Each row is a point. Each copy is the shape, with its points in the same order, stretched, turned, moved and blurred by noise. Some copies are also mirrored. Which?

Shape, 5 rows:
[[-13 -11]
 [ 27 -17]
 [-19  15]
 [ -6  60]
 [  8 -21]]
Copy 1 (5 x 2):
[[-22 -23]
 [ 29 -33]
 [-22  -1]
 [-13  46]
 [ 10 -34]]
Copy 1 is: only turned
Copy 2, 5 rows:
[[  9  11]
 [  8 -31]
 [-16  23]
 [-59  16]
 [ 14 -13]]
Copy 2 is: mirrored
Copy 3:
[[-16 -18]
 [ 23 -27]
 [-22  10]
 [ -7  55]
 [  3 -30]]
Copy 3 is: only turned

Shape (8 x 3):
[[ 15 -22  -8]
 [ 37   7  29]
 [-24   9  -1]
 [ 12 -10 -16]
 [-29  53 -24]
 [  4   5  12]
 [ 21 -10 -30]
 [-17   0  -9]]
Copy 1 (8 x 3):
[[ 10 -19 -10]
 [ 34  23  21]
 [-37   7   2]
 [  1  -8 -20]
 [-58  50 -30]
 [ -4   9  10]
 [  8  -6 -35]
 [-30  -3  -8]]
Copy 1 is: only turned
Copy 2, 8 rows:
[[ -9 -35  -1]
 [ 42 -17  22]
 [-16  17   4]
 [ -4 -22 -17]
 [-15  60 -12]
 [  6   2  14]
 [ -5 -26 -22]
 [-16   4   7]]
Copy 2 is: only turned
Copy 3, 8 rows:
[[ 23 -14  -6]
 [ 46   6  32]
 [-12   4  21]
 [ 15   2  -6]
 [-31  46  23]
 [ 13   1  26]
 [ 18   7 -19]
 [ -8   1   9]]
Copy 3 is: only turned
Copy 4:
[[ 12 -25   6]
 [ 14  10  47]
 [-30   5  -7]
 [ 11 -14  -4]
 [-29  51 -37]
 [ -9   4  18]
 [ 26 -14 -12]
 [-19  -6 -10]]
Copy 4 is: only turned

Shape, 7 rows:
[[-23 -11  11 -14]
 [  2   3  -9 -52]
 [ 41  19   2  41]
 [-11  26  21  13]
 [-23  18  17  -9]
 [ 43  11 -52  12]
 [-12   6  34  -5]]
Copy 1 (7 x 4):
[[  2 -27 -12  -5]
 [  0  15 -28 -33]
 [-17  36  44  42]
 [ 16 -16  23   6]
 [ 20 -16   8  -6]
 [-22  53 -10  44]
 [  1 -19  18 -14]]
Copy 1 is: mirrored
Copy 2:
[[-35 -24   5 -13]
 [-22 -14  -8 -60]
 [ 41  30   8  15]
 [-21  22  35   3]
 [-45   7  29 -14]
 [ 32  30 -49  -8]
 [-22 -13  44  -7]]
Copy 2 is: only turned

Shape, 8 rows:
[[-22 -20 -10   1]
 [ 23   3  10  18]
 [ 25   6   2  -8]
 [-42 -21 -29 -14]
 [ 25 -12  -3   2]
 [  2 -15  13  -6]
 [ -8  57  19  25]
 [ 13  14   2  19]]
Copy 1 (8 x 4):
[[-11  15 -15  23]
 [ 20   0  13 -14]
 [ -1 -11   4 -23]
 [-37  28 -35  30]
 [  8 -12 -11 -17]
 [ -2 -12  -1   7]
 [  9  41  60  -2]
 [ 13  15  13 -12]]
Copy 1 is: only turned
Copy 2, 8 rows:
[[  1 -34  -9 -13]
 [ 14  17  15  13]
 [ -4  20  16  -5]
 [ -7 -50 -26 -31]
 [ -5  11  14  11]
 [ -1 -13  23 -11]
 [ 58  13  -4 -27]
 [ 22  15   0   4]]
Copy 2 is: mirrored
